Every row gives one point. Two turns around zero, p and q, are shown by what they do to some points. Write where each new point lands after one turn and then the other. Backwards means that the second turn is done in reverse. Each puzzle has new turns, and all numbers are rounded.

Turn p:
[-13,3,-25] -> [12,5,-25]
[-5,24,13] -> [-24,13,-2]
[14,21,4] -> [-9,22,8]
[5,-48,9] -> [21,-40,20]
Turn q:
[-11,29,29] -> [-28,-29,12]
[-20,-4,27] -> [-22,-17,-19]
[4,-12,-39] -> [17,37,4]
[16,-19,-20] -> [26,17,-5]
[10,6,3] -> [6,-7,8]
Where do these land?
q, then p backwards: [12,-2,-9] -> [11,-4,-9]
q, then p backwards: [15,30,-6] -> [25,-14,19]
p, then q backwards: [9,11,8] -> [-8,9,-11]
p, then q backwards: [-41,7,-10] -> [-20,-28,25]
q, then p: [4,-45,17] -> [44,18,-9]

Turn p:
[3,-17,7,7] -> [19,-3,2,1]
[-2,7,-48,-18] -> [-26,28,-10,34]
[7,-26,23,-6] -> [30,-13,-14,-6]
[13,19,3,11] -> [-8,11,10,-19]
[-11,24,-19,-23] -> [-36,4,-13,10]
[0,13,10,31] -> [1,-1,31,-17]
[-12,-21,23,-1] -> [20,-26,-4,0]
Turn q:
[-7,-16,15,19] -> [4,-4,16,24]
[7,3,-18,-21] -> [-6,16,-13,-19]
[30,-12,2,30] -> [-1,-1,44,-5]
[4,2,19,-12] -> [22,-1,-5,-1]
[-33,19,-5,-17] -> [-7,-11,-39,6]
[-29,21,2,15] -> [-13,-31,-14,14]
[28,-17,-14,-15] -> [2,32,11,-19]
Where do these land?
q, then p: [-3,-7,-36,-12] -> [-35,-12,4,12]
p, then q: [9,-12,39,7] -> [17,35,4,-17]
q, then p: [-14,6,-3,-10] -> [-4,9,5,15]
p, then q: [9,15,-27,-13] -> [-18,-25,-16,1]
q, then p: [0,-3,29,27] -> [35,-4,8,-16]
